Rows are points. The ring and each string are closed loops that go straight from each point to the next, and from the last back to the first. Before rounding, they use only three directions, however many columns there are. How many times does the string pass through the ring? Passing back the other way cancels.
(in the rows, 128 means zero)

Ring:
[[198  97 154]
 [195 154 128]
 [175 161 106]
 [132 121  74]
 [143  70  77]
 [165  48  98]
 [188  59 139]]
String:
[[129 128  59]
 [139 104  56]
 [122  78  56]
 [124  63  74]
 [154  44  64]
 [174  57  76]
 [173  43  67]
 [143  41  66]
 [121  69  83]
 [130  93  99]
 [158 104  90]
 [147 124  66]
 [113 157  59]
 [123 153  84]
 [134 133 102]
 [172 113 104]
 [166 147  76]
 [122 152  63]]
Times through: 2
String, 25 rows:
[[163 113 115]
 [153 156 120]
 [181 195 104]
 [194 191  88]
 [161 186  84]
 [131 159  89]
 [134 123 102]
 [111 139  69]
 [124 126  56]
 [156 109  67]
 [168 102  82]
 [135  91  48]
 [ 98  83  51]
 [ 99  84  48]
 [135  95  58]
 [162 105  75]
 [154 106 103]
 [125 115  96]
 [130 123  98]
 [157 119 103]
 [174 148  88]
 [183 157  93]
 [166 130 110]
 [183 126 107]
 [188 124 107]]
Times through: 1

Ring (10 x 6):
[[141  63 169 183  99  74]
 [160  66 192 172 107  87]
 [153  83 193 132 130 119]
 [128 112 174  84 156 156]
 [108 135 152  58 170 176]
 [ 80 161 119  41 179 188]
 [ 65 158 100  53 171 176]
 [ 69 125 102  92 147 140]
 [ 84 100 116 124 128 114]
 [121  69 150 170 105  81]]
String, 29 rows:
[[159  62 179 205  89  61]
 [157  98 173 178 107  89]
 [177  78 197 191 100  79]
 [152 111 173 151 122 110]
 [141 122 163 136 131 122]
 [159 100 193 131 133 125]
 [151  47 222  92 147 141]
 [126  71 187  88 149 144]
 [121 102 163 104 144 138]
 [135 135 157 120 140 136]
 [149 119 180 116 142 138]
 [157  62 215 109 140 133]
 [147  60 200 122 132 120]
 [132  89 171 127 131 120]
 [136 123 156 138 129 119]
 [171  91 186 192 101  80]
 [170  36 198 217  81  49]
 [136  11 183 189  89  57]
 [117  75 154 142 119 102]
 [118 112 144 132 129 117]
 [117 105 131 168 109  89]
 [107 106 123 163 111  91]
 [115 125 136 132 131 120]
 [ 95  80 138 118 130 116]
 [ 76  43 127 135 115  91]
 [ 92  56 136 139 116  94]
 [109  89 144 131 126 111]
 [113  31 157 170  99  70]
 [143  30 173 209  81  47]]
Times through: 2
String (25 x 6):
[[129  37 171 171 101  74]
 [151  22 191 198  88  56]
 [173  34 204 211  84  54]
 [161  29 206 178 100  75]
 [135  86 171 136 126 113]
 [154 111 176 148 124 113]
 [165  80 205 137 128 117]
 [147  66 206 101 144 138]
 [121  91 173  91 150 145]
 [122 125 156  99 149 146]
 [112 117 150  94 150 146]
 [ 94 122 147  49 172 177]
 [ 99 124 140  78 158 157]
 [105 160 128  85 158 161]
 [ 73 190 101  37 184 196]
 [ 46 157  93  18 187 198]
 [ 72 124 117  65 161 160]
 [ 76 111 121  77 154 150]
 [ 33 106  88  52 162 158]
 [ 88 104 128 100 142 134]
 [103 128 125 123 134 125]
 [ 92 105 116 141 121 104]
 [112 107 128 159 113  95]
 [122  78 140 187  96  69]
 [131  43 160 198  88  56]]
Times through: 3
